Rows are points. Two turns around zero, p and q, are shown by what they do to some points. Where does a point land after both, in the order given? Backwards means that the second turn is done in reverse. Each puzzle has new turns, and all numbers are rounded.
In the rows, 128 means zero.

Turn p:
[171 102] -> [164  93]
[110 153] -> [116 157]
[107 157] -> [114 161]
[124 101] -> [118 103]
Turn q:
[132 160] -> [100 145]
[124 153] -> [104 135]
[115 140] -> [112 121]
[102 105] -> [138  95]
[167  82] -> [186 145]
Where do these land?
q, then p: [153 116] -> [153 140]
p, then q: [112 172] -> [ 83 142]
q, then p: [118  96] -> [147 101]

Turn p:
[180 111 161] -> [161 105 178]
[147 152 114] -> [150 153 127]
[128 113 137] -> [125 112 134]
[ 99 159 123] -> [103 160 115]
[ 84 105 105] -> [100 109  85]
Turn q:
[161 111 177] -> [149  74 150]
[129 147 125] -> [136 143 138]
[105 126 140] -> [105 126 139]
[117 128  70] -> [123 169  86]
Where do these land?
q, then p: [147 110 112] -> [152 123 109]
q, then p: [125 151  91] -> [139 170 126]
q, then p: [ 76 114 173] -> [ 63 102 129]
q, then p: [129 143 154] -> [119 117 154]
p, then q backwards: [164 122 110] -> [167 138 126]

Turn p:
[158  96 117 132] -> [168 144 133 139]
[127 155 140 165] -> [ 92 144 127 155]
[147 166 134 152] -> [ 98 160 111 142]
[130 108  88 131] -> [160 112 108 145]
[106 164 150 105] -> [ 88 120 126  95]
[ 86 114 148  68] -> [129  84 151  69]
[141  94 118 144] -> [160 131 139 151]
Turn q:
[ 70  93 171 127] -> [129  86 194 146]
[100 118  93 126] -> [ 99  95 117 119]
[126 104 121 154] -> [135 104 116 151]
[152 168 150 137] -> [130 179 129 140]
[155 145 134 112] -> [140 157 122 112]
[165 141  99 112] -> [134 147  90 100]
Where do these land?
p, then q backwards: [135 110 159  79] -> [131 123 142  69]
p, then q backwards: [113 169 113 128] -> [121 139  85 138]
p, then q: [ 94 123 123 122] -> [146  98 135 128]
p, then q: [148  94 127  99] -> [160 156 120 106]
q, then p: [126 134 139 177] -> [111 133 128 176]
p, then q backwards: [174  99 138 127] -> [162 137 170 119]
p, then q: [106 166  97 164] -> [ 94  86 107 156]

Turn p:
[225 110 148 141 141 120] -> [169 105 218 116 134 127]
[122 138 141 149 144 116] -> [120 141 137 149 143 141]
[130 125 142 128 138 121] -> [120 134 140 129 138 125]
[128 101 124 117 115 107] -> [120 122 134 134 112  95]
[103 120 131 105 141 172] -> [ 99 116 103  90 134 142]
[113 134 130 142 110 137] -> [124 140 116 132 110 143]
[125 113  87 137 120 114] -> [137 100 113 154 111 114]
[106 159 152 117 123 152] -> [122 161 107 103 136 149]
[100 151  95 116 121 113] -> [141 131  82 145 133 115]
Turn q:
[151 122 123 113 105  77] -> [146 121 128 168 109  88]
[123 124 155 130 117  89] -> [107 123 135 148  98 104]
[138 107 123  95 127  99] -> [142 102 132 137 128  89]
[134 141 143 111 138 180] -> [134 144 159  90 150 146]
[132 134 123 160 161 133] -> [108 122 123 144 149 160]
[102 129  99 118 146 143] -> [126 123 100 103 155 128]
[116 120 134 171 112 182] -> [131 140 124  99 107 190]
[128 146 124 126 119 122] -> [130 146 123 134 129 120]
Where do these land?
q, then p: [136 131 154 143 149 111] -> [ 96 143 125 140 119 144]
q, then p: [132 152 137 129 150 145] -> [114 138 120 119 156 144]
p, then q: [152 137 146 128 108 167] -> [154 145 160 101 130 113]
q, then p backwards: [ 83 107 105 148 129 111] -> [ 87 120  95 116 121 152]
q, then p backwards: [107 120  96 165 117 112] -> [ 90 142  95 140 115 141]
q, then p: [165  89 136  82 120 169] -> [128 132 190  84 137  98]
p, then q: [132 140 113 121 135 103] -> [123 118 127 157 137 135]
p, then q: [117 148 136 107 117 106] -> [123 146 119 155 147 115]

Turn p:
[110 174 132 168 102 136 139 135] -> [136 180 153 141 122 157 144 112]
[178 148  84 163 102 152 107  96] -> [186 154 100 165 148 107 136  87]
[133  99  89 121 141 174 152 143] -> [118  97  76 144 113 147 151 109]
[136 102 159 147 125  94 138 132] -> [149 116 148 110 144 141 132 168]
[103 111 102 165 125 170  97 131] -> [133 136 100 183 119 160 102 123]
[166 138 176  85 131 112 115 132] -> [134 130 131  61 132  96 105 132]
[148  93 139  98  88 111 102 149] -> [148 130 103 108 103  95 117 177]
[101 109 131  96 156 116 135 115] -> [ 94  88 144 126 122 118 119 134]
[106 170 107 103 163 105 101 159] -> [ 60 158 126 130 151 104 118 127]
[136 128 143 164 155 147 166  87] -> [153  97 154 129 149 166 138  89]
[ 90 136 144 101 120  90 155 130] -> [ 96 124 174 114 107 117 147 150]
Turn q:
[121 174 160 142 111 144 165 114] -> [122 155 124 127  85 150 166  97]
[136 101 130  97 175  78 135 139] -> [103 113 136  96 152  85 140 174]
[102 133 159 151 122 163 122 132] -> [124 148 147 163 118 165 136 124]
[133 124 145 166 109 152 136 107] -> [160 140 148 145 123 147 146 102]
[140 121 145 136  62 152 123 121] -> [155 114 153 122 106 169 110  90]
[157 134 109 141 148 110 145 166] -> [140  98 106 136 109  98 144 155]
[ 86 106  83 102 140  80  97 134] -> [ 79 103 118 129 179  92  91 128]
[ 91  84  71  66 153 122 117 136] -> [ 90 103  91 106 202 132  95 157]
[161 133 111 139 139 126 125 105] -> [162 141 117 120 131 103 127 125]
[153 172 166 140 121 154 115 128] -> [145 165 137 136  72 140 124 129]
Where do these land?
q, then p backwards: [127 103 106  94 107 128 121 142] -> [135 102 154 124 165 136 120 128]
q, then p: [121 220 123 122 147 143 152 105] -> [122 171 152 173 105  93 180  91]
q, then p backwards: [157 104 129 147 129 144 102  99] -> [150 137 148 160 110 116 110 100]
q, then p backwards: [157 108 130 117 149 107 159 144] -> [149 100 134 108 120  96 154 136]
p, then q backwards: [ 49 112 127 144 108 140 194 142] -> [101 138 201 143 108 155 164 183]
q, then p: [118 121 165 110  90 129 109 148] -> [140 132 128 121  87 143  85 135]
p, then q: [144 144 106 161  90 148  98 131] -> [162 141 100 142  95  97 124 108]
q, then p: [152 100 127 134 143  85 119 112] -> [118 113 145  92 153 110 126 158]
p, then q backwards: [128 140 139 124 188 127  97 128] -> [ 91 108 102  96 117 114  98 116]
